Each row is a point. The points of each table are mixes of a few directions, plus a little noise. How many directions does each table use, and how many do they share? Where both have some left over, give the other angles between the two spaces (their principal angles), to ten degrees, smallest first.
In the rows, 128 means zero.

First:
[[ 73  70]
 [159 161]
 [145 147]
 [121 121]
 [142 142]]
Second:
[[ 88 183]
 [157  87]
 [124 132]
 [143 109]]
Directions: first 1, second 1, shared 0; angles 80

First (6 x 4):
[[103 146 107 130]
 [208  98 213 131]
 [ 94 142 148 121]
 [135 115  88 130]
 [134 148  91 141]
 [ 92 119 123 115]]
Second:
[[152 119  85 136]
 [ 83 126 206 104]
 [107 144 165 123]
 [161 158  76 153]
 [113 121 153 119]
 [153 101  84 131]]
Directions: first 3, second 2, shared 2

First, 8 rows:
[[164 156 147 113 119 129 113  71 163]
 [ 65  99 175 124 107 136 163 153 102]
 [178 148  79 136 149 120  99 118 145]
 [ 72  90 123 143 131 130 153 194  82]
 [159 135  83 140 151 122 109 137 133]
 [116 108  87 146 147 126 129 180 103]
 [184 166 127 116 128 126 100  70 167]
 [ 86 123 206 107  93 138 156 100 130]]
Second (9 x 9):
[[ 98 112 103 176  98  99 153  99 135]
 [120 124 121 142 120 120 136 120 129]
 [109 118 113 158 109 110 144 110 133]
 [138 134 136 112 137 137 120 138 126]
 [159 145 154  78 159 157 102 158 120]
 [119 124 121 142 119 120 136 119 130]
 [184 157 174  41 182 179  82 180 115]
 [ 69  96  80 220  70  73 176  73 142]
 [157 143 152  82 157 155 104 156 121]]
Directions: first 2, second 1, shared 0; angles 80

First, 8 rows:
[[ 97  66 214 135 166  87 182 158 161 123 160 145]
 [129 141  99 131 117 107  97 116  86 121 174 112]
 [105 107 177 133 138 135 149 139 159 132 117 158]
 [143 158  87 125 112 145 102 114 111 130 117 120]
 [189 176  19 115 104 129  91 104  70 123 127  66]
 [122  85 178 128 157 104 176 151 158 125 129 127]
 [152 157  85 123 111 150 109 115 117 130 105 116]
 [ 89 135 168 137 120 169 115 125 160 137  97 182]]
Second, 10 rows:
[[170 203 164 117  74 175  91  90 122  93 144 115]
 [124 102 169 113 146 151 151 143 128 148  62 103]
 [158 170 185 108  97 181 114 108 123 114  94 100]
 [132 139 119 131 120 124 119 121 127 121 148 134]
 [ 96  83  70 148 161  73 143 148 133 143 162 156]
 [131 105 205 100 145 177 157 144 126 153  21  83]
 [126 149  60 152 113  85 102 114 129 106 222 167]
 [128 135 106 136 123 114 120 124 128 121 158 140]
 [109  91 122 130 154 113 149 147 130 146 107 127]
 [106 101  80 145 148  85 135 140 131 135 163 152]]
Directions: first 3, second 2, shared 0; angles 40, 60

First:
[[ 85  87 136 127  63 138 132 208 123 141 138 122 100 140 107 174 113 139
  104 122]
 [162 118   7 122 171 124 134  62 127  83  99 155 161 136 113 107 100 142
  129 113]
 [116 151  94  94 129 168 149 116 113 114 132 140 124 148 118  86 153 124
  131 154]
 [105 124 117 131 102 113 136 176 120 130 135 114 110 123 141 146 148 124
  113 125]
 [140 173 184 127 161 116 144 107 125 122 136 145 133 112 161  88 148 112
  158 159]
 [141 165 191 146 147 103 105 119 135 161 140  84 124 105 166 126 178 105
  130 124]
 [105  79 157 148  83 110 127 191 134 135 130 135 114 124 115 183  84 143
  117 114]
 [138 141  92 119 134 155  90  94 132 160 129  68 128 141 118 125 178 119
  104 104]
 [160 113 173 140 161 124 135  79 142 106 114 187 158 123 111 117  50 144
  164 138]]
Second (8 x 20):
[[123 173 139 134 134 126  98 110 117 151 134 137 107 168 134  93 194  69
  128 120]
 [130  22 121 122  84 121 233 183 142  81 108 123 165  39 119 212  29 232
  129 143]
 [129  98 129 129 113 124 162 144 129 116 123 129 135 106 124 152 109 152
  129 132]
 [125 172 137 131 141 128  88 107 119 148 135 135 109 166 132  94 180  77
  127 121]
 [132 117 120 125 134 130 128 131 133 120 130 121 137 117 126 136 102 148
  128 131]
 [128 169 126 126 153 134  76 103 126 144 138 124 117 159 131  95 152  99
  127 123]
 [119 111 142 134 101 119 168 147 123 128 120 141 124 120 127 140 151 118
  129 128]
 [139 160 109 121 168 143  64  99 134 135 141 110 131 148 129 102 109 130
  128 126]]
Directions: first 5, second 2, shared 0; angles 40, 50
